Each row of a before or after table is a point. One or more steps were done to the points. Then noise was added and the rows were shuffled. The steps act on columns, c1 being the first. Write out the steps. A step turns or swaps two columns, mirrors them in a line or flattens them onto one, adds a multiple of one to another, or multiplies or shifts one. Angles are multiples of 10 degrees, from the lower column toward the higher: turns from -170 to 170, lines from 10 to 170 but not 90. Use the fewest steps. Two steps may share a column if one is a turn and the other turns, adds or multiplies; they go together, in the order done. Otherwise the lowest column goes first.

Before:
[[ -4  18]
 [ 29  54]
 [ 26 -81]
 [ 88 -65]
 [  9  18]
 [-49 -15]
 [ 74  31]
 [ 45 -48]
 [ 20 -13]
 [ -6 -45]
 [-21  25]]
After:
[[ 17  -5]
 [-65  90]
 [-13 -48]
 [ 26 -19]
 [ 56  29]
 [-11  17]
 [ 17   7]
 [ 30  75]
 [-45  -5]
 [-50  44]
 [-81  26]]
Steps: swap c1 and c2

Before (11 x 4):
[[-36   3 -16 -24]
 [-18 -12 -56 -22]
 [ -1   1 -32   1]
 [ -8  16  18 -18]
 [  2 -23   0  31]
 [ -4  11 -19 -49]
 [  4  -3  15  -6]
 [-39 -10 -13 -11]
 [ 11   5  -5   0]
 [-11  -1 -22  -8]
 [  7  19  15  26]]
After, 11 rows:
[[ -1   5 -31 -30]
 [  3 -11  31  46]
 [ -6  -8  -3  64]
 [-22  -1  -8 -49]
 [ 11 -35   6  45]
 [ -6   9   5  11]
 [ 22   7  24 -20]
 [ 16 -12  77 122]
 [ 22 -33  13  30]
 [  2  -5  52  57]
 [-14 -14 -45 -23]]
Steps: turn c1 and c2 by 110 degrees; multiply c3 by 2.5; turn c3 and c4 by -130 degrees

Before (11 x 8):
[[ 31  40  31   2  45   4  28  49]
 [-52 -86 -62 -18  41 -26  51 -16]
 [-10   9 -14  51 -42   5 -13 -31]
 [ -6 -17   1 -26  55  43 -32  -6]
 [  8 -36   4 -65  32  27  10  50]
 [ 28 -16 -12  84   2  63  74 -46]
 [ -5  -1   4 -36   7 -11 -40 -47]
 [ 27 -32  29  27  19   0 -61 121]
 [-31 -17   9  -7 -22  -5   2 -19]
 [ 31 -57 -80 -13 -20   0 -59 -40]
 [-42 -10 -52  19  20  37  64  -5]]
After, 11 rows:
[[ 10  27  18  45  27 -37 -52  51]
 [-29  -4 -12  10 -21 -15 -11 -28]
 [  7   5  37 -68   6 -29  -2 125]
 [ 26  63   3  19   5 -27 117 -41]
 [ 56  -7 -72 -51   5 -58 -50 -42]
 [-39 -27 -59  64  62 -86  16 -13]
 [ -1   1 -36 -37 -36  15  32 -26]
 [ 12   8  48  18  32  42  15  43]
 [-25  38 -61  44  36  -7  53   0]
 [-14  47  18 -11  53 -18 -44  -7]
 [ -9 -11   7 -10   5   2 -53 -53]]
Steps: turn c3 and c5 by -20 degrees; turn c1 and c3 by 20 degrees; swap c2 and c6; mirror c4 and c7 in the line at 60 degrees

Before:
[[ 13  -3 -27  62  -9   5 -23  33 -16 -39  22]
 [ -6 -34 -14  -3  14   1  59 -41  43  -3 -37]
 [ 49  50  35  23  37   5   6  -3  40  14 -21]
 [ 48  23  -4  12  41 -10  -5  -1  38  32  21]
 [-37 -50 -26 -12 -39  24 -16  17   7 -24 -50]
 [  0   6   4  38 -27 -52 -21  -3   0 -38  21]
 [ 23 -14  19  15   1  12  52 -47  84  33  -7]
 [ 19 -15   4  -4   2  40 -30 -24 -14   0 -31]
 [-32  15 -16  53   7  -4 -16   6   5 -12  26]
 [ -9 -36  35 -26   9  41  -8  14  -1 -37 -22]]
After:
[[  11   -6  -28   54    7   35  -26  -32  -33 -118   22]
 [  30   -3  -16   48  -16   23  -12   17   -8  -33   25]
 [  18   22   35  -39   31   22  -10   -5   -7 -107  -21]
 [ -21   23  -17    0   29   -1   56   37   85   -7  -37]
 [ -38   19   37   14  -62   19    9  -31   42   46  -20]
 [ -40   30   -2   17  -35   -2   -4  -29   32   97   22]
 [ -45    5   18    4   13   19   53   19  119  102  -10]
 [ -32    8    0  -22   12   33  -36    6  -34   -2  -30]
 [  -2  -24    1   61    5  -25  -21    3  -14 -116   19]
 [  42  -21  -28  -24   60   14  -18   10   -1  -72  -49]]
Steps: turn c1 and c8 by -140 degrees; turn c2 and c5 by -110 degrees; turn c4 and c6 by 30 degrees; add 0.7 times c7 to c9; multiply c10 by 3

Before (14 x 14):
[[-48   5  35  43   8 -23 -80 -24  22  26  17  22  19   3]
 [-59 -42  31  43  27  -8  12  36 -27  -4  28 -11  56 -22]
 [  5 -48 -79 -66 -24 -33   1  38  53 -31  57 -16 -27  20]
 [-24 -10  19 -13  51   8 -50 -55 -66  18 -24  -8  25 -13]
 [ 31   8 -69 -68  21 -18  18  46  77  24  51   1  46  78]
 [-65 -42   9  -3  59  35  34  50  58 -33 -25  70   1 -17]
 [-16 -13  -4  21  12 -64 -12 -49   5  14 -23  37  71 -43]
 [ 26  13 -80 -65 -45  39  42  18  92 -74  86  -4  33  53]
 [-73  37 -24  18  19 -42  -2 -65  -4  45 -43 -58  12  17]
 [ 68  22 -94 -20 -56  -5  50  32  15 -18  25  -7 -36 102]
 [ 78  60 -39 -57  -8 -43  36  31  64 -47  39 -54 -24  52]
 [-47  11  47 -38 -45 -39 -33 -13  -1  41 -46 -10  59  -2]
 [ -3  55   4 -43 -29 -58  28 -61 -28  60  56 -11 -18  21]
 [-10 117 -63 -24 -25 -48 -26 -11 -52  50   6 -29   0 -11]]
After (14 x 14):
[[  1 -34 -62 -23 -26 -53 -26  -9 -52  49 -15 114  13 -10]
 [-69 -10 -92   7 -51  -5  50  32   9 -19  18  19  43 101]
 [ 36  -5  17 -23  51   6 -47 -52 -70  17   9  -9 -14 -12]
 [-44 -15   2   4 -27 -60  31 -56 -37  62 -52  55  35  21]
 [ 89 -56 -23  -9  16 -42  -2 -60   4  43  -2  38 -17  18]
 [ 76 -13  45  49 -46 -33 -32 -11 -43  39  19  11 -27  -4]
 [ 21  24  33  -4   8 -22 -77 -27  38  30 -49   3 -45   1]
 [ 73  73   5  40  55  39  32  47  41 -31 -14 -42   1 -16]
 [-90  -4 -81 116 -47  40  42  23  22 -73 -65  10   9  51]
 [ 20 -15  28 -26  26 -11  12  38 -12  -2 -69 -39 -73 -22]
 [-91 -54 -37  72 -11 -47  36  28  23 -49  13  59  54  55]
 [-53 -14 -75  62 -25 -35   4  38  14 -35 -52 -45  58  20]
 [-69   3 -70 111  21 -23  20  46   6  24 -27   6  -3  76]
 [ 30  37  -4  16  12 -68 -15 -48  -5  10  13 -13 -74 -43]]
Steps: multiply c11 by 1.3; turn c1 and c11 by 140 degrees; swap c2 and c12; turn c4 and c13 by -150 degrees; turn c4 and c9 by -40 degrees

Before (11 x 24):
[[ -18   24  -29   61   42  -42  -22  -38   47  -64  -88   91   -7  -17
   -90   -6  -46  -23   58  -23   18  -41   45   61]
 [  -6  -33  -13  -24  -22   71   38   72  -14  -70   12    9  -69   47
   -30   23    3   18   -2   17   68   43    2  -49]
 [ -15  -56   58  -26    0   35   27    6   21   13   74   37   11   64
     8  -26   15  -23   27   28   47   16    4   49]
 [   0  -27   -5    7    4   72  -27   19  -55  -54  -19  -11  -40   22
    -7   12  -49   13   -3   17   89  -27    4   -3]
 [  -6    8  -27   63   81  -16  -17  -10    7   24  -45   97   26  -27
   -31   13  -42  -40   42    0  -51   -7    8   29]
 [ -46   35  -60   66   51  -71  -48  -34   21  -24  -29  100  -13  -35
   -31    1    4  -45  -11    2   30    3   19   57]
 [ -37   29  -15   43   59  -55    2  -19   10  -29 -100   48   -6  -19
    -6  -20    4  -47   50  -17   34   -2  -13   16]
 [  -4  -99   54   11  -46   -2   22   12  -39   14   38   12   23   30
    42   26   20  -30   23   38  -17   57   68   44]
 [  -3  -54   46  -19   -2   46   22    3   -3  -45    0  -27 -100   11
   -27   37  -46   26  -38    2   58   21  -23  -22]
 [   7 -115   62  -41  -22   35  -31    9   -5   12   18   72  -14   14
     7  -28   67  -26   16   45   34   48   19   12]
 [  24  -55   38  -53   -6   34   26  -19   14  -12   29   76   -9   32
    65   30   45  -16   17   22   14  -10   43   29]]
After, 11 rows:
[[ -22  -59   53   12  -47    0   -2   13  -20   31  102    8   26  -83
   -33   28   30  -86   39   50  -19   41   68  -28]
 [  19   30  -29   66   81  -12  -10   -9  -18  -42   13   99   26   -2
    -4   15  -42  -40   39    9  -52  -24    7  -27]
 [ -37  -53  -17  -25  -26   70    0   76  -10    8   30   13  -69  -21
    76   23   14    4   15    2   66   41    3   53]
 [  37   47  -61   67   54  -75  -51  -38   24  -17  -36  100  -11   20
    37   -3   -7  -31   -9   23   30    5   22  -57]
 [ -32  -78   58  -22    0   35   -9    1   27   -1  119   38    9  -28
   -13  -28    2  -44   29   44   48    7    4  -37]
 [  21   26  -33   60   48  -39  -23  -38   18  -44  -27   91   -7   19
   101   -3  -65  -12   40   -1   16  -57   47  -66]
 [ -21  -49   34  -51   -2   32   30  -21   32   61   49   76  -10  -41
   -19   31   34  -40   17   28   17  -20   43  -20]
 [ -23  -33   47  -18  -12   43    3    3  -21    0  -45  -29  -96  -49
    50   38  -44   -9  -33   -4   61   35  -20   21]
 [  34  -53   66  -44  -22   37    1   10   25    1   65   69  -15  -97
   -15  -24   62 -102   32   44   37   38   20    3]
 [  -6   33  -18   49   59  -57  -41  -24   14    8  -32   47  -11   14
    28  -17   -2  -34   48   -8   36  -24  -14  -22]
 [  29  -29   -7   10    7   72   -4   20  -71   20  -34   -8  -44  -16
    46   15  -14    3  -13   16   90  -24    2    7]]
Steps: turn c1 and c7 by 80 degrees; turn c2 and c14 by 70 degrees; add 0.7 times c14 to c18; turn c9 and c17 by -30 degrees; turn c10 and c15 by -120 degrees; turn c19 and c22 by -20 degrees; add 1.5 times c19 to c11; mirror c20 and c24 in the line at 10 degrees

Before, 14 rows:
[[-13 -22 -12   4  -3  21 -10   5  12 -19  -2  -9 -26 -29  21  -8  -6   6
  -11  26   8  -5  -3 -17 -22  -2  -3  15 -35  14  -3 -29   5 -25  -4 -13
  -33  25  10   6  14  14  -2  10 -24  19  -1   7]
 [ -2   0   7 -15 -23   4  -4  12 -19   1 -32 -48   4  -8   3   6   6 -17
  -24   4 -42  -2 -29  -9 -20 -16   6   9   6  21   3 -11 -15  -3 -23  10
   20 -29 -10  -8  -8   5 -32  12   3   2 -25  -3]
 [ 26   4  11 -15  -7  -9   0  13   8 -15  17  -7 -14  -7 -33   0  -7   5
  -18 -12 -20   9  14  -5  -6 -25  14  11  19  -6  -4  -4  -4  10   6   1
    4  30  25   8  19  12   6 -21  -2   2  10  -7]
 [ 12  -8  21 -21   5   4 -15   1 -10 -28   1  22 -12 -21   0 -27 -10   1
   -9   1 -18  12  -9   0  28  15   1  10   9   9 -20 -36 -13  11  -5   8
  -30   7  -1  29  -9  40   0  -4 -13 -13 -37 -11]
 [ -7 -22  -1  24 -19 -28   4  -8 -17   0 -13  15 -19   1  -4   1   2  18
   -7   2 -10   2 -18  -9   2  -4  14 -22 -17  -9  17 -11   8  20   2  17
   11  -4   6  19  -1  -8 -12 -11  -8  36 -10 -22]
 [ -8 -26  16  -3   8   7   4  24 -19   0  23 -31  -1  -6 -16  -6  -3 -11
  -10  10 -17  -5 -10   9   7  -6  24  18  -4  -4 -31   8   5   5  -6   9
    9  13  -3 -20  -2   0  14   8 -11  -8 -10  -8]
 [ 10 -23  -8   6  25  31  14  11   5  -1 -11 -18 -19 -10  -8   8   7  26
   -6   2  20  -8 -10  11 -16  24 -24  -5  24   6  -2   7 -12 -15 -12   7
   14   9  -9  21 -10  16 -11   0  -4  -5 -21  12]
 [ -8 -25   9 -20  -3 -23   1   4 -22 -17  30  11  -6   4  23   4  11  27
   -2 -38  -2   7 -25  -1  18  11 -10   1 -15 -14  -9   5  11 -26 -15  -4
   10  -8   2   8  11  16   6   3  12   6 -35 -37]
 [  2  -3  25 -19 -13 -23   1   4  14 -12  -6 -18  -7 -22 -15  15 -12   1
   -7  15   9 -42 -23  17 -26  -6 -28  -3  13  -1  -8  15  -1  -7  -5  37
   14  -1   1  27  -5  32 -14  11 -21  20   3  10]
 [ 13  -9   1  11 -44   0   4 -19 -23   5  -6 -14  -8  16  -8 -14  36   3
   29 -20  15  24 -16  -8 -12  -4   3 -10  -1 -20 -12   3   0  -6   5   7
   -4 -19 -11  -2  -6  -2 -15  -1  14  30  -5  -1]
 [ 22  -2  23 -22   3 -10   4  14  -9 -26  -3  -6 -10  14   2  -3   3 -11
  -28  20 -14   4 -18  20 -19  -3  -6   3  15 -15 -21  -6  -7 -10  -7  11
   23   9 -19  -1 -14  14  -6 -18 -18  -7 -34  37]
 [ 20 -21 -10   2  -5 -18  10  -3   7 -34   5 -28 -24   5  -8  20   8   6
   23 -30  14  -4  -1  -1 -11   6  -9  -4   6   3  -3  -4  17  15 -22   5
   17 -12   1 -10 -15   2   4 -17   5  21 -27 -28]
 [-18 -23  -2 -10 -34   0  19 -17 -15 -26   1   9  11  27   0  -5   2   3
    7   7 -21 -13  -4  31  15 -18 -12   6  42  10  -7   6  -2 -11   3 -18
    2  -9  -8   1   2  -9  13 -15 -15  13  -3 -15]
 [-19  17  -1 -14   0  14  -4   3  14  44  22 -27 -10   7 -27   0   4  10
   -4  12  -7 -17  32   1  10 -18 -12   0 -16   9  -9  15 -13  18  14  -7
   10   6  31   5  -1   4   6  -2 -12   1   4 -17]]
After (14 x 48):
[[ 12  18   2  11 -44  -2   3 -20 -23   6  -6 -14  -8  16  -7 -14  36   3
   30 -21  14  24 -16  -8 -13  -5   3 -10  -1 -19 -12  34  -1  -7   6   7
   -3 -19 -11   2  -7  -6   0   0  15  29  -5  -2]
 [  3  12   1 -20 -13 -23   2   4  15 -12  -5 -18  -7 -22 -16  16 -13   0
   -6  16  10 -42 -22  16 -26 -56 -28  -4  14  -1  -8  44   0  -6  -5  38
   13  -1   1 -28  -6  98   8   9 -22  20   3  10]
 [-17   1 -21 -10 -34   0  18 -18 -15 -26   0  10  10  28   0  -5   2   4
    8   7 -22 -13  -3  32  16  39 -11   7  43  12  -6  35  -2 -11   4 -18
    2  -9  -8  -1   3 -28 -53 -15 -15  12  -2 -15]
 [-14  12  -1   3  -3  20  -9   6  12 -19  -2  -9 -24 -27  21  -8  -7   6
  -11  26   8  -4  -3 -18 -24  24  -4  14 -34  14  -3   1   6 -24  -4 -13
  -33  26  11  -6  15  43 -36   9 -24  20   0   6]
 [ 13   5  -4 -22   5   3 -15  -1 -10 -28   1  23 -12 -22  -1 -27 -10   1
   -9   1 -19  10  -9  -1  27 -33   0  10   8  10 -21  -7 -14  11  -5   7
  -30   7  -1 -30  -8 119 -14  -5 -13 -12 -38 -11]
 [ 21   6 -13 -23   3  -9   5  13 -10 -26  -3  -7 -11  13   0  -3   3 -10
  -28  20 -12   4 -19  21 -19 -23  -6   2  16 -15 -21  23  -8 -10  -7  12
   24   9 -19   1 -14  41   3 -17 -18  -7 -34  37]
 [ -9  21  12  24 -18 -28   5  -9 -16   1 -13  15 -19   1  -4   2   2  19
   -7   1 -10   2 -18 -10   2 -19  14 -23 -17 -10  17  19   8  20   2  17
   10  -4   6 -18  -1 -23 -27 -11  -8  35 -10 -23]
 [ -2  27  -5 -15 -23   4  -5  14 -18   1 -31 -49   4  -9   3   6   7 -17
  -25   4 -42  -1 -29  -9 -20  -3   5   9   5  20   3  20 -15  -4 -23  10
   19 -29 -11   8  -8  15  32  11   5   3 -25  -3]
 [ -8   2 -10  -4   7   8   3  23 -18   0  21 -31  -1  -6 -15  -4  -2 -12
  -11   9 -18  -5 -10   9   7 -15  23  19  -4  -4 -31  38   5   5  -6   8
   10  12  -4  21  -2   0 -58   7 -10  -8 -10  -9]
 [-19 -15 -13 -14   0  15  -5   3  13  43  23 -27  -9   8 -27  -1   3  10
   -4  11  -8 -17  33   2  10  25 -11   1 -16  10  -9  45 -14  18  15  -8
   10   6  31  -6  -1  12  25  -2 -12   0   4 -17]
 [ -7   7  -5 -19  -3 -23   1   3 -23 -17  29  10  -5   4  23   4  12  27
   -3 -39  -3   8 -26  -1  17  -8 -10   2 -15 -14  -9  35  12 -26 -16  -5
   10  -9   2  -8  10  50 -49   2  11   7 -35 -36]
 [  9  20  25   5  26  32  14  11   5  -1 -11 -17 -19 -11  -8   9   7  26
   -6   2  20  -9 -10  11 -17 -25 -24  -5  25   7  -2  36 -12 -14 -13   8
   14   9  -8 -21 -13  47 -30  -1  -4  -7 -21  13]
 [ 26  -7 -22 -15  -7  -9   0  13   8 -15  18  -5 -15  -7 -34   0  -6   6
  -17 -13 -20   9  13  -5  -7  15  14  11  19  -7  -4  24  -4  11   6   1
    3  31  25  -8  18  35   2 -22  -1   3  10  -7]
 [ 19   7  16   1  -6 -18  10  -4   7 -35   5 -29 -24   4  -8  20   8   6
   22 -31  14  -3   0   0 -11  -7  -8  -4   6   3  -4  25  17  15 -23   6
   17 -12   1  10 -15   5 -42 -17   4  22 -26 -28]]
Steps: turn c2 and c43 by 120 degrees; multiply c43 by 2; add 1.5 times c36 to c26; turn c3 and c26 by -150 degrees; shift c32 by 30; multiply c40 by -1; multiply c42 by 3
